Rows are points. Each copy is the shape, with its points in the same order, turned, moved and blurred by noise. Is it also mirrored, or only turned?

Shape:
[[  4  30]
 [ 45 -38]
 [  7   1]
 [-26  17]
 [ -3   5]]
Copy 1 (5 x 2):
[[  8  27]
 [ 60 -28]
 [ 18  -2]
 [-25   3]
 [  5   4]]
Copy 1 is: only turned
Copy 2 (5 x 2):
[[-21 -19]
 [ 58 -23]
 [  8 -10]
 [-30  16]
 [ -5   0]]
Copy 2 is: mirrored
Copy 3, 5 rows:
[[ 16  44]
 [ 38 -40]
 [ 14   4]
 [-14  22]
 [  6  12]]
Copy 3 is: only turned

Shape:
[[-26   1 -30 -18]
 [  9   9  -3  26]
 [-30  25 -20   5]
 [  5  25  33  -6]
 [-29  -4  13 -12]
 [ 22  15 -18  56]
 [-33 -12 -27 -16]
 [ 34  32  40  -5]]
Copy 1, 8 rows:
[[-24 -39  12 -10]
 [  8   9   8  13]
 [-20 -16  20  12]
 [ 21  15  46 -15]
 [-27  -3  32 -24]
 [ 10  23 -15  42]
 [-38 -30   9 -21]
 [ 60  19  40 -14]]
Copy 1 is: mirrored
Copy 2 (8 x 4):
[[-13 -17 -24 -41]
 [-18   0 -12  16]
 [-37   4 -21 -26]
 [ -5  29  22  -5]
 [-18 -11  18 -31]
 [-29   1 -33  44]
 [-16 -32 -17 -43]
 [ 11  46  21  13]]
Copy 2 is: only turned

Shape:
[[ 14  -2 -14  -9  22   4  10   5]
 [  1  51   8 -10   5  20 -16   7]
 [-23  13  18 -26   9  34 -30  25]
 [ 13 -11   7 -25  13 -17   7  -8]
 [ -6  -9  25  -3  14 -11  -9  -9]
 [-29  37  23  -5  12  33  13  19]
 [ -9  -9 -32  15   7 -22  -1 -24]
 [-29  38  17 -38   4  43 -26  -1]
 [-13 -13 -31  17 -37 -17  25  -9]
 [-10  11 -19  18 -24 -22  12  -2]
 [ 14 -15   9  -2  15  15   4 -26]
 [ -7  -3 -20  35 -37  -5  -5   5]
 [  5 -10  13 -10 -11   3   8  -6]]
Copy 1 (13 x 8):
[[ 22  -3 -23 -16  12  11  19   0]
 [  1  47  -2 -13  -9  34  16  -4]
 [-17  34  -6 -43 -18   3  -5  14]
 [ 30  -8  -2 -23   3 -28  25 -11]
 [ 13  11   8 -11  10 -27  -4  -9]
 [-33  34   4 -17   6  22  21  -9]
 [ 31  -6 -37  29   0 -14  -2 -16]
 [-20  57   0 -39 -28  24   3 -12]
 [  6 -28 -28  40 -20  -4  17  -6]
 [ 12   3 -18  43 -13  -3  19  -2]
 [ 22 -12   8 -18   1   2  -6 -31]
 [  4 -13 -12  45 -13  12 -10  24]
 [  0  -9  10  -9 -12  -6   7  -3]]
Copy 1 is: only turned
Copy 2:
[[  9  -7 -19  -2  12   9  18  14]
 [ 17  40  15 -18  33  26  -5  17]
 [ -5   7  27 -47  31  17  -3  40]
 [ 17 -17  -4   3  16 -21   9   7]
 [ -2 -17  20   7  36 -11   3  15]
 [-13  36  31 -32  35  16  31  14]
 [-25  -5 -26  23  14  -2 -14  -4]
 [  0  29  24 -60  47  13 -13  15]
 [-31   1  -1  20 -28  -2  -7 -25]
 [-19  20   5  23 -11   1  -7 -10]
 [  7 -27  -1  -1  34   7   7 -12]
 [-27   2  15  18 -17  28 -18 -10]
 [  6 -13  19  -6  11  -2   7  -5]]
Copy 2 is: only turned
Copy 3, 13 rows:
[[ -1 -11 -20  -2  28   4  17   4]
 [  4  31   7  19   7   7  38  35]
 [ -2  12   4  30   0  41   0  46]
 [ -7  -1   0 -31  25   5   3   3]
 [-19  -1  16  -6  14  -2  -6   7]
 [-30   2   0  24  -7  21  43  46]
 [-14  12 -30   3  18 -32  -4 -16]
 [-19  45   3  26   2  42  18  48]
 [-14   5 -45 -16 -27 -26   6 -22]
 [ -5   9 -27  -8 -20 -32  16  -1]
 [-19   3   9   0  22  15  11 -22]
 [  4   7 -23  18 -34 -23   4 -16]
 [-11   3   1 -13  -6  11   7  -3]]
Copy 3 is: only turned
Copy 4:
[[ 15 -10   0  -5  11  -4  13  21]
 [  8  55   0  -2  22   8  -2  11]
 [-26  36  -1  -5  12  35  -3  39]
 [ -8 -10  16 -26  11 -14  22  12]
 [-30   1  17  -3  22  -3  19   6]
 [ -7  51 -10  15  -3  30  28  13]
 [-10 -22 -12  11   3 -32  -8 -11]
 [-21  56 -14 -21   9  42  -5  10]
 [  0 -16  13  16 -44 -26  -9 -14]
 [ -2  10   8  15 -24 -34  -5  -8]
 [ -3 -18  18  -4  21  12  13  -9]
 [ -5   2  20  36 -24 -21 -27  -2]
 [ -9  -3  28  -9  -6   2   9   2]]
Copy 4 is: only turned
